Every row gives one point. Any point is a mix of the corners, with weights that add up to 1. It lies inside the corners' shape when no weight is negative. Say inside or outside, and name the corners with a negative weight.
(in the rows, 128 means zero)

Corners:
(1): [118  74]
(2): [147 119]
(3): [130 170]
Points:
[116  75] => outside (2)
[120 107] => outside (2)
[129 154] => inside
[130 165] => inside

Corners:
(1): [101 152 134]
(2): [163 180 133]
(3): [150 170 159]
(4): [77 92 73]
Points:
[109 133 113] => inside
[147 160 124] => outside (1)
[123 137 119] => outside (1)
[114 144 117] => inside

Corners:
(1): [127 120 144 114 134  91]
(2): [124 125 147 113  35 101]
(3): [134 185  37 148 114 140]
(4): [114 113 129 141 107 144]
(5): [ 84 115 152  79 144 117]
(6): [ 62 108  79  87 128  85]
(7): [ 86 164 180 162 135 147]
Points:
[115 121 111 105 121 101] => outside (7)
[109 129 106 105 120 112] => outside (7)
[101 124 105 107 115 129] => outside (1, 7)
[101 127 123 104 111 101] => outside (4)
[102 127 145 110 130 114] => inside
[105 146 128 138 132 132] => outside (2)

Corners:
(1): [157 168 109 153 124 121 143 123]
(2): [162 160  89  80 105 178 169  92]
(3): [144 126 123 173  73 126 153 128]
(4): [145 141 124  98 192 165  98  97]
(5): [165 109  91  77  75  58  58 116]
(6): [128 112  78 176  91 167 163  62]
(7): [142  94 149 155 145 118 167 154]
(8): [133 116 133 106 187 115 119 190]
(9): [118 149 126 116 140 127 135  99]
Points:
[150 136 103 115 112 122 121 115] => outside (7)
[143 132 110 113 135 129 126 112] => outside (3)
[145 141 119 104 141 124 109 125] => outside (6, 7)
[145 139 116 116 153 143 117 107] => inside
[147 140 111 112 134 134 137 129] => inside

Corners:
(1): [117 137  96 132 174 106 146  91 113 136  97]
(2): [142 171 210  99 144 161 107 179 122 139 159]
(3): [124 106 107 127 108 132 182  74 145  59 118]
(4): [145 120 122 156  87  53 109 140  92  84 139]
(5): [134 164 161 151 121 135  98 174  50 159 153]
(6): [168  99 173  93 107  53  93 180 110  93 104]
(7): [154 124  91 140 135 120 182 170  87 114 182]
(8): [ 97 176 144  89 106 147 178 105 124 128 191]
(9): [ 55  89 127  93 190  78 158  97 146 161  98]
(10): [129 142 138 117 130 163 178  88 112 107 194]
(11): [ 99 144  97 165 123 111  77  89  77  77 112]
(12): [161 110 119 140  89 135 106 145 121  97 180]
Points:
[133 128 134 123 130 112 126 144 107 122 149] => outside (3)
[134 124 136 131 125 115 127 134 107 111 139] => outside (8)
[129 127 139 111 134 125 154 125 132 113 143] => outside (5, 11)
[124 131 131 126 131 117 132 126 110 107 135] => inside
[124 142 133 137 123 129 126 123  92 114 147] => inside
[121 141 146 114 123 115 120 128 111 121 145] => outside (3, 7)
[123 140 163 116 125 133 124 131 119 113 144] => outside (1, 7)
[137 142 127 140 119 118 114 138  89 106 151] => outside (3, 9)
[161 148 159 116 117 155 140 161 108 122 177] => outside (4, 9, 11)

Corners:
(1): [165 112 113 136 123 102  96 151 167  68  93 132]
(2): [159 110 141 181 200  73 164 141 125 101 125 123]
(3): [114 142 110 173 138 124  97 100 159 107 124 132]
(4): [ 91 102 173 113 105 140 126 110  92 124 134 106]
(5): [139  91 167 224 175  83 137 139 134 137  56 153]
(6): [160 165 142 139 121 112 226 117 152 155 129 114]
(7): [113 170 116 139 118 148 143 177 103 100 116 172]
(8): [123 143 124  87 149 160 160 108 116 151 147 136]
(9): [101 103  91 159 121 129 156  65 119  90 150 150]
(10): [123 104 143  76 139 150 115  45  52 110 126 116]
(11): [181 138 157 144 122 145 130 149 184 114 112 154]
(12): [153 144  87 174 145 153 104 172 199  62  95 126]
(13): [158 119 121 118 101 175 135  94  94 178 152 133]
Points:
[148 136 129 147 143 127 144 133 144 115 117 127] => outside (9)
[163 138 134 182 154 110 119 159 176  87  84 146] => outside (4, 8, 9, 13)
[134 117 143 154 129 117 132 115 127 118 115 133] => outside (8, 12)
[145 119 130 173 152 109 143 127 150 113 115 132] => outside (7, 10)
[151 134 120 136 150 131 136 126 122 122 114 131] => outside (4, 9, 11)
[135 138 125 123 134 138 159  90 115 125 148 137] => outside (1, 4, 5, 12)
[131 124 125 149 140 140 122 117 134 104 120 139] => outside (1, 6)

Corners:
(1): [ 81 162 119 118 129 199 137 155 139 138 149 150 121 145 143 112 110 178]
(2): [113 103 106  99 183 166  89 106 148 117 145 170 118 165  96 148 114 125]
(3): [183 140 161  66 140  69 187 105 121 104  77 119 160 198 128 123 133  83]
(4): [148 174 145  71 104  39 132 115  65 130  64 115 171  98  94 138  78 148]
(5): [120 172  69 154  98 122 118  92  84 151  97 136 129 115 105 133  67  99]
(6): [124 157 106 144 117 146 156 166 144 122 129 144 159 151  67 149  98 154]
(7): [ 98 138 114 113 170 182 148 130 133  73 102 127 123  99 114  93 131 163]
(8): [125 150  90 128 149 160  99 131 103 119 124 158 138 149  81 147 133 124]
(9): [140 150 148 185 150 171 124 116  81  78 168 125 138 149 105 115  80 148]
(10): [190 155 150 105 191  57 130  94 139 129 119 125  85 141 117 132 139 120]
(11): [157 119 135 157 150 111  78 146 191 124 177 142 147 103 208 113 120 148]
(12): [198 147  98  97 138  76 128  95 139 115  87  98 155 135 109 127 141 168]
(13): [113  75 127  94 172 141 106 140 169 166 157 109 138  85 195 127 148 130]
(14): [183 122 117  77 127  95 198 100 101  76 101 164 119 145 123  85 147 126]
(15): [128 154 142  93 104  70 139  92 111  86 113  97 145 138 167 130 135 126]
(16): [106 139 113 159 103 152 102 114 123 171 144 179 107 118  82  97 110 143]
(17): [112 100 162 152 189 116 146 155 138 127 141 128 125 121 206 109 124 170]
(18): [149  75 136 116 132 110 109 176 180 101 148  71 114 142 240 111 129 104]
(19): [140 122 122 164 115 187  64 126 160 137 148 157 114 110 103 172 108 140]
Points:
[152 137 126 110 132 119 129 107 112 117 125 132 123 148 118 122 118 123] => outside (6, 7, 11, 17)
[150 136 122 130 138 118 120 125 131 121 121 136 130 134 113 129 112 137] => outside (1, 13, 15)
[127 144 127 111 143 135 138 121 110 116 114 139 138 134 101 140 109 134] => outside (11, 12, 16, 18)
[148 133 127 115 141 115 131 119 133 113 123 135 133 136 134 120 125 134] => inside
[104 139 114 152 137 169 108 145 128 145 139 145 119 124  99 140  95 141] => outside (3, 11, 12, 14, 15)
[141 149 121 121 137 121 135 112 114 115 116 146 133 141 105 123 117 137] => outside (13, 18)
[148 152 114 122 125 137 139 126 122 106 105 131 128 133  90 125 113 137] => outside (2, 11, 13, 15, 17)

Corners:
(1): [138 120 127 134  99 114 129 133 124 116 122 141 125 129 144 127 140  94
 136 116]
(2): [117 124 131 144  89 113 130 100 163 115 145 123 147 138 123 139 127 119
 129 136]
(3): [137 103 122 121 131 135 140 134 119 146 154 130 125 113 143 130 118 138
 113 110]
(4): [128 135 115 124 125 116 139 137 113 127 139 129 105 129 139 126 125 130
 132 103]
(5): [142 136 117 133 100 109 115 126 119 123 119 127 122 152 145 125 141 133
 137 124]
(6): [115 137 116 133 102 114 119 142 140 115 145 128 115 127 140 112 147 116
 122 143]
(7): [108 121 110 118 124 124 119 122 126 153 150 149  94 116  74 119 104 134
 141 134]
(8): [133 137 133 128 137 136 127 129 126 118 128 121 128 120 142 127 142 129
 130 129]
(9): [124 123 117 128 134 136 112 115 119 115 135 118 132 131 155 153 114 112
 124 131]
(10): [108 134 132 124  97 111 122 126 122 122 131 116 130 123 127 119 116 124
 140 140]
(11): [108  99 113 142 128 125 119 131 141 125 152 126 135 117  78 117 130 121
 133 125]
(12): [127 134 125 112 146 131 131 118 124 133 139 140 138 157 156 121 118 126
  99 131]
(13): [143 112 111 123 110 115 128 150 124 113  93 146 111 134 140 127 113 114
 145 113]
(14): [121 126 117 118 125 120 129 127 115 122 104 143 138 145 142 142 139 133
 133 116]
(15): [115 125 135 103 138 143 119 138 130 147 149 135 132 137 120 156 123 125
 127 112]
(16): [125 111 131 100 123 120 132 113 162 125 133 118 131 140 141 118 141 125
 121 107]
(17): [120 146 107 114 121 119 136 126 123 123 142 116 126 124 100 119 137 120
 141 135]
(18): [113 130 124 127 113 172 138 117 114 126 131 104 132 139 161 138 128 124
 117 129]
(19): [114 134 111 131 136 112 139 136 122 176 133 132 135 115  95 119 127 130
 127 125]
(20): [124 124 149 110 119 116 140 129 136 117 118 115 137 167 157 138 173 129
 126 133]
(21): [146 117 130  97 138 128 129 122 158 125 167 102 144 127 154 157 142 131
   7 113]
Points:
[125 127 126 124 122 127 130 127 131 126 137 121 131 132 136 128 134 123
 122 124] => outside (7, 14)
[124 125 120 120 124 125 128 130 127 130 135 127 126 130 129 129 131 125
 120 123] => outside (2)
[123 124 123 120 125 126 128 126 132 129 138 124 128 132 128 130 131 127
 120 124] => outside (1)
[127 132 124 123 117 122 128 126 126 126 132 128 128 137 140 133 129 124
 123 127] => outside (11, 16)
[124 126 122 121 127 128 125 130 123 130 135 128 128 132 132 132 129 124
 120 128] => outside (2, 4, 16)
[125 130 127 119 116 126 133 135 122 126 121 122 125 138 151 131 143 123
 139 122] => outside (2, 7, 11, 12, 21)

Corners:
(1): [157 185 123 115 158 114 104 193 131 128 108 141 157 132 113 179 147  91
 181 115]
(2): [139 103 146 108 113 153 164 120 152  98 147 101  90 126 150 146 126  90
 165 183]
(3): [142  68 108 122  75 181 119 105  99 149 118 171 172 127 131 131  83 102
 171 146]
(4): [ 69 104 139 168 151 130 193  86 153 151  92 141  83 174 129 108 148 172
 168 157]
(5): [ 95 112  96 126 111  98 162 182 163 147 152 171 166  99 111 120 155 165
  85  84]
(6): [122 165  77  80 123 176 114 131 175 127 161  84 161  96 101 112 110 116
 128 111]
(7): [ 98 110 110 132 143 110 103 109  79 136 127 163  86 175 116 134 162 174
 152 114]
(8): [135 108 115 102  74 164 159 125 123  89 106 105 150 107  97 100 108 133
 157 114]
(9): [ 81 125 139 181 169 109 186  94 126 140 170 123 141 153  92  88 137 140
 101  86]
(10): [100 123 102 157 122 148 182 144 173 120 159 112  89 126  95  97 117 145
 137 156]
(11): [159 124 149 167 147 131 103  96 143 132 146  99 102 119 141 166 141 123
 150 165]
(12): [127 108 131 153  99 173 144 182 163 167 133 133 168 155 185 170 138 163
 149 120]
(13): [110 176 104 108  85 126 157 110 144 162 150 105 122 110 157 111 161 150
 144 157]
(14): [ 83 140 135 168 124 116  84 135 102 115  75 116 151 194 103 170 134 154
 144  68]
(15): [151 167  84  94  98 161 117 114 105 104 139 114 103 152 115 161 139 173
  96 159]
(16): [129 117 179 158 123 147 102 155  99 118 144 162 125 139 157 140 143 113
 104 139]
(17): [ 88 160 130 122 135 105 184 167 117 162 111 111 122 158  85  85 153 122
 102  72]
(18): [176 177 115 122 153 136 114 112 180  97 118 106 156 167  67 139 106  66
 191  82]
(19): [102  84  91 154 108 169 130  83 136 113 112 112 150 124 124 133 142 124
 165 103]
(20): [141 176 214 157 112 118 172 200  74 168 136 196  81 125 179 203 138 115
 110 161]
(21): [134 123 132 122  91 162  93 103  68 123 178 129 142 106  60 121 134  96
 131 148]
Points:
[112 128 129 130  92 159 142 130 133 125 108 120 129 147 143 132 125 139
 144 131] => outside (1, 5, 7, 9, 11, 21)
[116 126 123 141 131 129 135 114 136 127 134 112 124 139 109 137 140 144
 131 112] => outside (1, 3, 10, 13, 16)
[119 124 124 128 109 145 135 131 122 133 129 130 122 132 128 135 136 132
 141 140] => outside (9, 18)
[112 135 133 118 110 131 135 146 101 133 138 136 143 117 115 124 141 110
 129 115] => outside (4, 10, 11, 12, 15, 18)
[125 134 128 135 127 133 128 144 126 130 131 138 132 134 124 142 140 125
 141 125] => inside
